Every row gives one point. Examples show where two turns around zero, p and q, send a point. Where does a point land after both, in the order given? Backwards means that the second turn is done in reverse. Each puzzle has new turns, and all numbers are rounded.

Turn p:
[47 29] => [ 48 -27]
[-19 -43] => [-47  -4]
[-40   3] => [-16  37]
[12 10] => [15 -6]
Turn q:
[-22  30] => [-33  17]
[32 19] => [20 31]
[-10 -49] => [ 13 -48]
Where do these land?
p, then q: [74 10] => [ 66 -34]
q, then p: [-39   1] => [-31  23]
p, then q: [-35  -2] => [-30  19]
q, then p: [  0 -20] => [-12 -16]
p, then q: [ 0 10] => [6 8]

Turn p:
[24  4] => [12 21]
[11 39] => [-23  33]
[-35 -43] => [ 11 -54]
Turn q:
[53  0] => [38 37]
[-22  35] => [-40  10]
[11 -8] => [13  2]
[-42 -27] => [-11 -49]
Where do these land?
p, then q backwards: [  5 -11] => [  6 -10]
q, then p backwards: [41 16] => [43 11]
q, then p: [ 19 -16] => [14 20]
q, then p backwards: [-65  11] => [-63  18]

Turn p:
[ 28 -69  -6] => [ 66  -1 -35]
[ 0  7 34] => [ 8 -3 34]
[-27  14 -23] => [-32 -15 -14]
[-1 48 -5] => [-41  19  16]
Turn q:
[-31  -9 -25] => [-14  -8 -37]
[ 66 -26  46] => [ 56 -17  61]
[-27 -12 -23] => [-10  -9 -35]
[18  0 48] => [  2 -15  49]
[-19  40 -26] => [-29  37 -20]
[ -7   7 -21] => [ -4  13 -19]
Where do these land?
p, then q: [ 13 -58  -3] => [55 23 -4]
q, then p: [-27  65 -20] => [-68 -23  13]
q, then p: [-15  11  17] => [ -2 -24   9]
q, then p: [ 29 -17   7] => [24 23  9]

Turn p:
[-28  12 -20 -67] => [ -2  10  -3 -76]
[ 20 -12   6 -22] => [ 20 -20  12 -12]
[-16 -12 -12  28] => [ -6   9 -29  20]
[ 30   2 -17  30] => [25 17  5 34]
[-20  -3  42  26] => [-41 -23  -1  25]
[14 13  1  5] => [ 4  8 16  8]
Turn q:
[-28  -1  -5  -6] => [ -8 -21 -18  -3]
[ 30  20 -26  26] => [ 22  40 -12  20]
[ 22   2 -21  -9] => [ 24  17  -3 -11]
[-38 -29  18   5] => [-15 -47   6  13]
[26 52 30 -4] => [-37  52   9 -13]
[-12 -44   4 -12] => [ 15 -41  18  -5]
Where do these land?
p, then q: [ 13  44  27 -16] => [-48 -13  22  -8]
q, then p: [ 12 -13  -6 -15] => [ 11 -13  16  -6]
p, then q: [  7  22  -7 -14] => [-20  10   7 -16]
q, then p backwards: [-43 -16  27 -14] => [-17 -16  48 -12]
p, then q: [ -2 -18  19  17] => [ 13 -17   0  23]
p, then q: [ 1 -3 16 17] => [ -1 -10   0  21]
p, then q: [ 13 -16 -76  25] => [ 30  73 -23   4]

Turn p:
[  8 -29 -52  13 -21  -4] => [-44 -27 -38  -5   0 -13]
[  4  25  32 -15 -40 -39] => [ 15  14  24  12 -52 -35]
[ 8 21 17 34 29 33] => [ 9 24 -2 18 13 52]
[ 40 -13 -39  -8  14  38] => [  6 -18 -57 -24  12  25]
[ 14  -2 -33 -14 -16 -53] => [ -6 -13 -26  16 -12 -57]
[-30   8  42 -10 -18  -8] => [  5  13  51  -5 -17  -8]
[-52  15  10 -21  -2 -14] => [ -4  26  40 -14  14 -31]
[  7 -26  23  23  55  47] => [ 17 -19   8   5  42  67]
Turn q:
[ 26  14   1  26 -38   3] => [ 20  31  20   9 -27  20]
[  4  13 -10  -5  61  -4] => [-13   9 -46  -2  40  -8]
[ 22 -11 -56 -20  -5 -40] => [-25   7 -46 -15 -52  -7]
[-72 -20  -5   4  11  11] => [-32 -60  10  24  22  11]
[  9  10  -5 -27  43  53] => [ -7   3 -11 -48  53  18]
[  5  20  37  -4 -29 -10] => [ 11  21  39   9  -6 -24]
[  5 -26  38  26 -44 -13] => [ 45 -12  34  25 -30  -9]
Where do these land?
q, then p backwards: [ 29 -19  -6  28 -22  26] => [27 11 37 -7  5 30]
p, then q: [-41  -2 -16 -17 -20 -34] => [-15  -7  -1  33  -5 -49]
q, then p backwards: [  8  35   3  34  24 -12] => [  0  36 -12  28  29  -8]
q, then p: [-48  20  13  -7   7   5] => [-4 -4 39 20 31  9]
p, then q backwards: [  9 -76 -25 -31  17  24] => [-31 -57  -5 -33  37  40]
p, then q: [ 2 61 33 -5  2  3] => [ 5 65 24 -1  2  5]
q, then p backwards: [  3  20  51  14  -8 -24] => [-17  26  21  -6  19 -46]
q, then p: [ 39 -39 -54 -16   0  13] => [-10 -10 -33 -67 -14 -20]

Turn p:
[ 18 -19  14 -39   9 -52  22  16] => [-45  21  24 -18  11 -48  -5   9]
[  0  19 -17   8  -3 -59 -42  20] => [ -4  39  -4  15 -47 -28 -37 -13]
[  7 -12   2  23  11   5   4  16] => [-5 -2  7 29 -1  3 12  8]
[ -2   5   5 -36 -23  30 -34 -14] => [ -3 -31  -5 -37 -11  27 -27 -14]
[ 16  29 -21  16   1  75  23   7] => [ 53 -44  26   1  -4  32  40   3]
[ 29  16 -12  28  31  15   5 -26] => [ 34 -16   9  30  20 -10  10 -30]
[-41  39 -17  27  21  37  -9  -3] => [58 18  2 12  0 48 -1 -2]
[ -6 -76 -19 -10  -7 -60  69 -15] => [-34  12 -32  -2  50 -75  13  65]
[-24  48  31   7 -57 -13   4 -37] => [  8  26 -53 -48 -18  12  28 -39]
[ 47 -64  21 -30   0  35 -17  34] => [-63 -67  34  11   0   9 -10  19]
[-44  15  13   8  17 -14 -25   4] => [  2  45  -6   6  -1  29 -23  -6]
Turn q:
[-44 -29  22 -28 -35 -38  18  17] => [-31 -44  40  25 -33  15   5 -30]
[ 38 -14 -14 -12 -19  -1   3   4] => [-15 -11 -37  -6  -9   7  21   7]
[-44  46  38 -62 -20   0  21  48] => [ 24 -70  31  20 -30  37 -58   9]
[  1  51  17  21  -9  14 -47  29] => [ 23  -3 -28   0  17 -21 -65 -18]
[ 40 -27 -10  39  11   2   9   6] => [-35  26 -26   7  22 -18  19  20]
[ -3   7  60   8  12  25   0 -11] => [ 23 -29  20  10  45 -25  -4  10]
[-24 -17  -2  34  34  23  26  -9] => [-2 38 34 20 32  5 11 17]
[ 37 -54 -41   2  41 -39  -4 -23] => [-50  38  -1 -52 -12 -12  50  14]
[ 25   6 -34  31  11 -22  15 -56] => [ 14  50 -10  -6 -23 -35  44  13]
[-27  31 -36 -32 -28  36 -41  -4] => [ 49   4 -22 -17  -9  47 -22 -43]
Where do these land?
q, then p backwards: [ 10  13   5 -17  -1 -34  10 -36] => [ 24  22 -24  -1 -28  -3  18  19]
p, then q: [-17 -59  19  20 -23  28   8  20] => [-27  28  15  34  22  50 -20  -1]
q, then p: [-34  50  22 -42   6 -16  25  -9] => [-63 -39  -8   7 -29   1  14 -16]
p, then q: [ 29 -15 -62  50 -30  71 -46  -8] => [-66  22 -66  21  41   9  57 -28]
q, then p backwards: [ 50  -8 -18 -23   5   4   1 -39] => [-15  11  -3   6 -50   7  45  -8]
q, then p backwards: [ -3  24  37 -15 -12 -55  11  28] => [ 47 -24 -31 -18 -16  -5 -36  25]
q, then p: [ 52   0  -8   9  32  12  39 -14] => [  6  25  48   2 -27 -13  22  37]
p, then q: [-39   5  -1  14  23 -31  17  -6] => [ 21  18 -11  -8 -13 -14 -38  27]
q, then p: [ -2  24  49  -5   6 -18  -4  -5] => [-48   5  -7  17  -2 -22 -17  -3]
q, then p: [-21 -38  15   6  48   4 -14  23] => [-15  33  23  -9  30  43 -20 -12]
p, then q: [-25   5 -60   1 -54  34 -46  44] => [-30 -34 -80  22  12  38  -4 -43]
